Each row is a point. Examples show where two turns around zero, p and q, send a point. Write where each new point lands after one turn and then the other. Backwards means that the second turn is done in reverse. Each puzzle has new turns, and all numbers are rounded.
In the rows, zero is written as 100.

Turn p:
163  87 -> 149  59
61 94 ->  63 113
 76 119 ->  88 128
Turn q:
130 107 -> 96 70
65 49 ->  65 151
105 144 -> 139  79
Where do these land?
q, then p: 143 144 -> 96 39
q, then p: 112  87 ->  82 102
p, then q: 29 75 -> 138 165
q, then p backwards: 88 80 ->  79 109
q, then p backwards: 127 114 -> 117  75

Turn p:
 89 111 140  97 ->  61  94 116 108
127  83  74  80 -> 133  90 101  70
 38  54  68 101 ->  94 164  54  74
128 145 128 104 ->  94  66 137 132
130 113 133  94 ->  86  62 123 103
129 122  62  73 -> 150  98 130  92
 59  73  96 151 ->  80 125  40 121
Turn q:
123 108  83  67 -> 123 110 130  79
 79  68  64 114 ->  61  69 107  80
 58  61 151  71 ->  46 155 103 127
107 147 113  99 -> 139 115  75  97
133 117  89 150 -> 132  50  85 117
Where do these land?
q, then p backwards:  90  85  56 125 -> 132  76 135  94
q, then p:  81  98 128 102 -> 111 117  97 127
p, then q: 124  73 135 118 ->  53  93 119  85
q, then p: 103 176 119 105 -> 172  73 117 102
q, then p: 102  68  62  50 ->  45 103 141  84

Turn p:
114  93 132  74 109 143 125  54 -> 134  84 128  75 148 101  93  62
 91 128 109 142  71  66  78  92 -> 108 149  75 130  72 118  88  95
 91  64  83  98  80 114 132  95 -> 110  72 118 123 116  75  77 114
154  73 122 122 106  55  56  76 ->  67 123  55  73  85  99  46  59
 81  83 112 131 121 140 104 108 ->  81 104 127 106 139 127  92 120
116  90  75  82  75 136 128 131 -> 117  81 137  85  95  68  95 140
103 117  76 103 119  72 104 110 ->  84 109  74 104  93  81 126 108
 87 138  72  72  90 101  75  90 -> 137  90  71  91  80 114 129 113
 76  67 148 113 145  97  76 118 ->  38  91 116 103 112 146  98  76
 88 147  72  65  84  76 122 124 -> 125  98  97 111  61  70 154 113
Turn q:
133 104  96 133  50 108 141 117 -> 166  81  90 100  89 122  67 118
101 104  94  77  95  72 129 114 -> 117 116  62 117  95  89 104  93
124 111  79 107 101 131 139 130 -> 136  95  79  97 143 120  79 108
104  69  89 138  93 101 124 135 -> 126  58  89 109 107 114  72  73
 68 123 119 115 112 100  90  90 ->  68  95 115 127  96 103 102 121
 65 107  82  67 110  91  30  67 ->  32 109 105  66  78  89 147 108
 68  84 125  43 110 112  67  63 ->  58 148 127  94  86 110 148  80
145 103 116 126  96  96 109 142 -> 152  70 109 110 120  77  90 103
 92  95 100  94 133  89  73  43 ->  47 128 123  82  86  77  90  96
Where do these land?
p, then q:  82  47 137 110 126  95  84  83 ->  41  98 137  90  99 126  97  85
q, then p: 121 122  96 130 100  58 127 109 ->  72 110  64  96  66  93  74 119
p, then q: 113 116 137  24  88  54  87 100 -> 125 153 100  71  31 126  82  93
q, then p:  64 101  81 110  96 130 125 103 -> 105  88 108  89 129 128  99 137
q, then p:  79  64  64 143  82 122 113  92 -> 122  56  99  79 111 139  66 115
q, then p: 108 117  93 114 117 129 102  86 ->  80  93 108  84  96 127 120 100
q, then p:  78 110 116 141  87  57  82  77 ->  96 101 111 141  58 114  61 108
q, then p: 150 116  74  50 121 129  95 100 ->  94  92  89  64 101  74 168  80
p, then q backwards: 126 111 141  87  87 107  90  95 -> 120  58 100  94  89 113 100  77
p, then q:  79  97  60  92  95 119  95 155 -> 137  66  84 132 107 121 121  71
